Every row gives one point. To make a cloud, some directions were put in groups of two or more. Within a group, all points are equally far from the middle, so they leave a hole (a ring in 2 directions, a hollow ball in 3). The other directions are filled evenly. Then the cloud was stretched, turned, moved and blurred a little. How many holes are there, and how many directions does each take, smallest first?

Cloud:
[[ 28 -19]
 [  5  70]
 [-40  58]
 [-10 -33]
 [ 41  19]
 [ -2  69]
 [ 13  65]
 [ -2 -31]
 [-33  64]
 [-12  71]
 [-35  61]
 [ 34  46]
 [ 32  51]]
Holes: 1 (2)

Cloud, 20 rows:
[[ -5  12  60]
 [ -1  13  64]
 [-17  21  -5]
 [ 66 -43  26]
 [ 20  58  -5]
 [ 56  78  24]
 [-13  46  12]
 [ 52  23 -22]
 [-16  56  35]
 [-10  28  61]
 [ 35 -11  68]
 [ 36 -74  17]
 [ 29 -57  28]
 [ 67 -34 -42]
 [-17  22  42]
 [ -2  50  -4]
 [ 77 -30  16]
 [ 78 -26  11]
 [ 47  57   0]
 [ 77  29  81]]
Holes: 1 (2)

Cloud (47 x 6):
[[ 21  12 -33 -59 -50   1]
 [-60 -35  10 -38  84  24]
 [ 17  25 -75  60  61  59]
 [ 54 -44   2  29 -23  20]
 [ 44  36 -72  -6  49 -38]
 [-55  56 -26 -13  28  45]
 [-70 -15  31 -63  30  -5]
 [-38   7  32  87 -25  10]
 [ 59  16   8  41  25   6]
 [ 17  20 -65 -17  -6 -42]
 [-71  54   5 -38  43  32]
 [-53 -31 -71  39  34  18]
 [  5   0  46 -24  40 -40]
 [-50   3 -70 -39   4  92]
 [-48  70 -11  18 -52  22]
 [-11  69 -48 -39 -12  20]
 [ -7 -16 -92   3  24  59]
 [-44   0  15  25  64  54]
 [-87   8  -7  15 -30  44]
 [  3 -72  28  35  12   9]
 [-88  47  -3  -9 -41  19]
 [ 12 -33  46  43 -20 -18]
 [-95 -51 -25 -37  27  80]
 [ 62  29  -3  43  12  -6]
 [ 14  12   8   0  52  90]
 [ -1 -44   6 -31 -22 -44]
 [ 20 -12  50  20 -49 -32]
 [-46  37 -69  23  40 -39]
 [-67  33 -40  15  52 -31]
 [-97 -12 -29 -18 -60  25]
 [-29  16  70 -28 -62  29]
 [ 55  21 -19  51  25  40]
 [-48   7 -51  -3  34 -72]
 [-78 -42  10 -17  28  51]
 [-46  20  55 -22 -40  56]
 [-21  21 -72  82   0  28]
 [-59 -74 -25   2  -3  11]
 [-36  71  -3  29 -25  17]
 [ 36 -20  -2 -37  57 -49]
 [-29   1  -2  40 101  68]
 [ 18   7 -57 -45 -16  20]
 [-81 -13  14 -58   3 -28]
 [-66  11 -13  41  36 -35]
 [-27 -57 -76  37  26   2]
 [  6 -76   5  41 -30 -27]
 [ -3  60  -3  51  48  24]
 [-70 -82  -1 -43  51  69]]
Holes: 1 (3)
